Each row is a point. Examples show where two turns around zero, p and q, send a point. Write where each new point lands after one turn and then the other. Backwards means that the second turn is done in reverse. Each puzzle has new turns, and all numbers are rounded.

Turn p:
[-12 -32 -22] => [-13   4 -38]
[-22  -2  -2] => [-9 20 -5]
[52 27 40] => [ 15 -46  52]
[  7  -8 -35] => [ 19  -2 -31]
[  8  35 -15] => [36  8 11]
[-32 -20  33] => [-47  16  10]
Turn q:
[ 12 -19  33] => [ 25 -31  -3]
[ 3 15 20] => [19  1 16]
[26 36 16] => [38 25 12]
[-21   6 -15] => [-23   8  10]
[-37  10 -58] => [-62  32   2]
[ 17 -48   3] => [  2 -35 -37]
Where do these land?
p, then q: [ 19 -17 -16] => [-15  -2 -26]
q, then p: [ 33 -37  27] => [  6 -36 -43]
p, then q: [-46   7  24] => [ 3 13 51]
p, then q: [  7  46 -35] => [ 46  26 -25]
q, then p: [-13   1  -1] => [-10   6   5]

Turn p:
[-32  12  27   4  55  26] => [-10 -20  65  19  21  -2]
[  4  -1  23  36 -25   2] => [ 15  24  -6  25 -10 -30]
[ 32  27 -40 -47 -37  12] => [ 28  -9 -49 -10  -4  61]
[  5  -6 -49  17  -6 -47] => [-25 -27 -43 -23 -30 -19]
[ 43 -15  24   8 -18  24] => [ 50  29  -2  -9   7 -11]
[-52 -30  -3   6  17  -3] => [-47   9  35  -5 -20  -5]
[  0  13  18 -24  15 -13] => [-10  -6   1   1  35   8]
Turn q:
[ -9  26 -22 -33   8 -29] => [ 13  18 -20 -22  26 -35]
[-37   0   8   6  35  31] => [-34   6  38 -25 -17  -9]
[-21   9  -7 -47 -44  35] => [ 40 -16   7 -59   7  24]
[ -2  33  51  40 -20   7] => [ 32  15  29  29 -53   1]
[ 20 -42  -5 -12  30  -8] => [-36  -2  -2  16  39  13]
[ 29   3 -28  17 -18 -52] => [ 14 -10 -53  36  10 -21]
[ 26   8 -10  33  41  15] => [-44  28 -16  16 -24   7]
[ -7 -38  13  -5 -34   0] => [ 16 -41  16   9  14  19]
Where do these land?
p, then q: [ 15  -4 -11  -4   9  33] => [10 11  3  7  7 35]
p, then q: [ 11 -43  43  22   9   7] => [ 30  45   3  22  15 -28]
p, then q: [-17   9  -8  14 -23  22] => [ 16 -12  -8   8 -31  11]
q, then p: [  3 -21  -1 -26  11 -42] => [-14 -35  20 -15  11 -29]
q, then p backwards: [-44  14 -46 -24  -4  -4] => [ 39 -31 -15   9  28 -37]
p, then q backwards: [ 62 -52  17  10 -16 -10] => [-16  66 -21 -45  -4 -14]
q, then p: [-12  58  -9 -37 -16  11] => [ 20 -18 -41 -14  37  38]
q, then p: [-17  40  15  45  30 -17] => [-21  10 -51  41   0 -22]
